Each row is a point. Examples show where two turns around zero, p and q, send a point. Where does a point land after both, in the order given? Backwards means that the second turn is done in reverse. Each puzzle has new turns, and all numbers are rounded.
In the rows, zero is written as 128.

Turn p:
[ 95 172] -> [177 152]
[150  71] -> [ 68 117]
[140 141] -> [139 114]
Turn q:
[163 136] -> [ 94 140]
[ 92 122] -> [162 114]
[ 92 113] -> [166 122]
[112  87] -> [163 154]
[181 182] -> [ 54 110]
Where do these land?
p, then q: [173 164] -> [132 185]
q, then p backwards: [125 109] -> [111 138]
p, then q backwards: [114 174] -> [90 98]
q, then p: [125 136] -> [120 131]
p, then q backwards: [103  56] -> [204 131]

Turn p:
[ 72 110 145  54] -> [159 190 133  61]
[180 144 146 148] -> [121  79 157 147]
[ 79 164  87 164] -> [154 155  78 180]
[129 113 138 150] -> [105 133 137 142]
[180 109 124 124] -> [101  83 135 110]
Turn q:
[ 83 157 153 116] -> [178 155 122 147]
[150 108  89  68] -> [128 117 165  61]
[ 89 126  96 104] -> [143 161 169 117]
[180  92 155 178] -> [ 80  69 102 156]
[138 157 146 174] -> [111 138  82 158]
Where do these land?
p, then q: [125 158  54  94] -> [ 75 129 160  67]
p, then q: [156 134 134  75] -> [149  86 142  92]
q, then p: [130 172 155 142] -> [131  99  85 142]
q, then p: [110 120 133 190] -> [117 151 117 187]
p, then q: [ 88 129 145 156] -> [122 156  89 146]
q, then p backwards: [160  55 147 110] -> [210 139 141 125]

Turn p:
[131  90 104  96 169 187] -> [144  43 120 128 114 150]
[114 186 102 151 112  72] -> [133 201 166  94 114 124]
[ 98 146 139 117 110 143] -> [138 141 133 161 104 133]
[154  88 186 109 189 158] -> [144  76  76 148 185 165]
[112 142 107 110  87  48] -> [131 177 196 124 145  85]
[189 142 154 161 105 171] -> [119 135  45 115 114 102]
[ 99 103 104 153 123 115] -> [ 87 125 160 124 121 136]
Turn q:
[162  63 108 156  95 131] -> [100 184 106 180 105 132]
[ 73 147 153 194 122 151] -> [171 100 184 154  78 130]
[ 94 131 110 104 156 147] -> [165 105 113 127 153 150]
[157  84 164 188 144 178] -> [ 88 100 127 194  73 152]
[165 159 110  89 102  77] -> [100 169 129  71 162 103]
[166 158 119 110  97 175] -> [ 88 130 166 145 177 141]
[103 140 108 137  95 118] -> [157 157 154 127 132 119]
[146 142  95  96 162 106] -> [123 135 100  82 153 153]
[ 87 127 186  80 179  70] -> [159  71  74  73 118  73]
Where do these land?
p, then q backwards: [127 142  79  80 148 144] -> [ 74 162 146 154 149 123]
q, then p backwards: [144 152  98  81  98 166] -> [125  97 165 126 151  70]
q, then p: [148 144 127 146 144  54] -> [178 136 163 158 111  86]
q, then p: [165 121 191 115 104 147] -> [ 82 148 176 147 152 156]
q, then p: [ 70 170  99 159 150 116] -> [160 105  69 138 144  81]
p, then q: [172  65 159 180 109 144] -> [214 149  94 115 121 158]
q, then p: [ 79 123  77 115 121  90] -> [182 131 100  80 128 102]
p, then q: [120 106 194 149 150 161] -> [158 136 136 155 115 199]
